Each point is reached from the start by the listed moves, each made once or not at all, plus a little noise. Is the number of moves made odd or even? Then give how often each move was made.

Moves:
(1): [ 0.60 -0.10  0.48]
(2): [-0.51  0.23  0.68]
Start: [ 0.17 -0.13 -0.15]
Points:
[ 0.74 -0.20  0.34] -> odd (1, 0)
[-0.32  0.03  0.53] -> odd (0, 1)

Moves:
(1): [ 0.51 -0.15  0.51 -0.08  0.33  0.69 -0.22  0.06  0.22  0.10 -0.20  0.30
  0.02  0.05]
(2): [-0.05  0.36  0.18 -0.11 -0.26  0.04 -0.18 -0.03  0.33 -0.31 -0.33  0.06
  0.12  0.22]
(3): [-0.14 -0.15  0.29 -0.05 -0.02 -0.09  0.17 -0.05  0.03 -0.07  0.18 -0.14
 -0.17  0.35]
(4): [ 0.12  0.15 -0.08  0.31  0.59 -0.25  0.12 -0.23 -0.49 -0.15  0.06 -0.19
 -0.34 -0.19]
(5): [-0.18  0.06  0.08 -0.05  0.70 -0.45 -0.26 -0.06  0.20  0.56 -0.01 -0.09
 -0.17 -0.07]
(6): [-0.27  0.22 -0.33  0.21  0.37  0.56 -0.04 -0.08 -0.04 -0.43  0.54 -0.10
  0.19 -0.48]
(7): [ 0.08  0.06  0.13 -0.19  0.02  0.09  0.66 -0.10  0.05 -0.35 -0.11  0.03
  0.27  0.07]
(8): [-0.26 -0.31  0.16  0.20  0.28 -0.39 -0.27  0.86 -0.10 -0.08 -0.52 -0.09
 -0.03  0.13]
(9): [ 0.19 -0.17  0.17  0.37 -0.40 -0.08  0.15 -0.36  0.40 -0.09 -0.30 -0.42
 -0.04 -0.14]
(10): [ 0.11  0.16  0.00  0.18 -0.03  0.01  0.03  0.43 -0.08  0.44 -0.09 -0.17
 -0.02  0.16]
(11): [ 0.43  0.09 -0.16 -0.60  0.32 -0.01 -0.03  0.13  0.18 -0.24  0.55 -0.03
  0.04  0.15]
Start: [-0.27  0.15  0.16  0.29 -0.04 -0.26 -0.71 -0.25 -0.15  0.20 -0.08 -0.03
  0.09 -0.42]
Points:
[-0.56  0.13  0.32 -0.13  1.66 -0.51 -0.49  0.50  0.11 -0.40  0.50 -0.48
  0.23 -0.30] -> even (0, 0, 1, 0, 1, 1, 1, 1, 0, 0, 1)
[ 0.62  0.57  0.97  0.05  0.29  0.98 -0.17 -0.29  0.94 -0.74  0.19 -0.53
  0.50 -0.03] -> even (1, 1, 1, 0, 0, 1, 1, 0, 1, 1, 1)
[ 0.20  0.35 -0.04  0.05  0.27  0.25  0.02 -0.70  0.39 -0.93  0.63 -0.55
  0.48 -0.88] -> even (0, 0, 0, 0, 0, 1, 1, 0, 1, 0, 1)
[ 0.11  0.27  0.56  0.32 -0.16 -0.70 -1.00  0.76  0.65 -0.11 -0.77 -0.69
  0.14  0.13] -> odd (0, 1, 0, 0, 0, 0, 0, 1, 1, 1, 1)
[-0.06  0.93  0.25 -0.24  0.33  0.33 -0.12  0.02  0.32 -0.76  0.68 -0.37
  0.53  0.07] -> even (0, 1, 1, 0, 0, 1, 1, 0, 0, 1, 1)
[-0.42 -0.04  1.37  0.25  0.98 -0.47 -1.44  0.54  0.54  0.44 -1.02  0.00
 -0.13  0.23] -> odd (1, 1, 1, 0, 1, 0, 0, 1, 0, 0, 0)
[ 0.84  0.53  1.04 -0.06  1.24 -0.26 -0.52 -0.86  0.74 -0.26 -0.44 -0.39
 -0.01 -0.33] -> odd (1, 1, 0, 1, 1, 0, 1, 0, 1, 0, 1)
